Each point is reached from the start by the listed moves, each made 0, 1 or 2 times, or once backwards (-1), plus a little noise. Is the number of moves made odd or even? Then give how often each move was made.

Moves:
(1): [ 24 -27  -5 -35  10]
(2): [14  2 -9  4 10]
Start: [-2 -3 10 28 -7]
Points:
[-41  23  24  60 -27] => even (-1, -1)
[13 -1  0 33  4] => odd (0, 1)
[  7 -30  14 -11  -7] => even (1, -1)

Moves:
(1): [  7   2  -1  -1  -5   7 -12  -2 -11 -10  -3   6]
(2): [ -9   6 -12  -2  -5   4   4  10  -1  -5   3   2]
(3): [ 5 -8 -2 -5 -3 -6  8  0  5 -1 -9  2]
(4): [  4   7   3 -10  -1   1  -5   0   5   0  -3   0]
(5): [-6  5  2 -2 11 -3 -5  3  5 -6  3  7]
(6): [ 8  5 10 -1  6  7  3  3  1 11 -1  5]
(7): [ -8  -8   0   3   1   3   3 -13   3   3  -2   5]
(8): [ 14  -1  -6 -18   9   7  -1  21  -1   2   7 -10]
(9): [ -6  -1  -1  -6  -6   1  -4   6  -2   1 -13 -14]
(10): [ 5  3 -4  9  1 -3 -2 -6 -3  3 -4 -3]
(11): [ -3 -15 -12 -18  -2  -7  -2  -5 -17  -4  -6  -4]
Start: [-3  0  3 -8  1  2 15 12 -7  3  4 -2]
Points:
[ -3  44  18   1  -9  11   0  11  14  -3 -27  15] => odd (1, 1, 1, 2, 1, 1, 0, -1, 1, 1, -1)
[ 15  47 -19 -19  30  23 -22  60  -1 -22  30 -10] => even (1, 1, -1, 1, 2, -1, 0, 2, 0, 2, -1)
[-21  -2  -7 -23  21 -10  26 -42 -12  24 -14  33] => odd (-1, 1, 0, 2, 1, 2, 2, -1, -1, 2, 2)
[  0 -20 -13  -1 -19  -3  -4 -56 -35 -11 -39  21] => even (2, 0, 1, 1, 0, 0, 2, -1, 0, 2, 1)
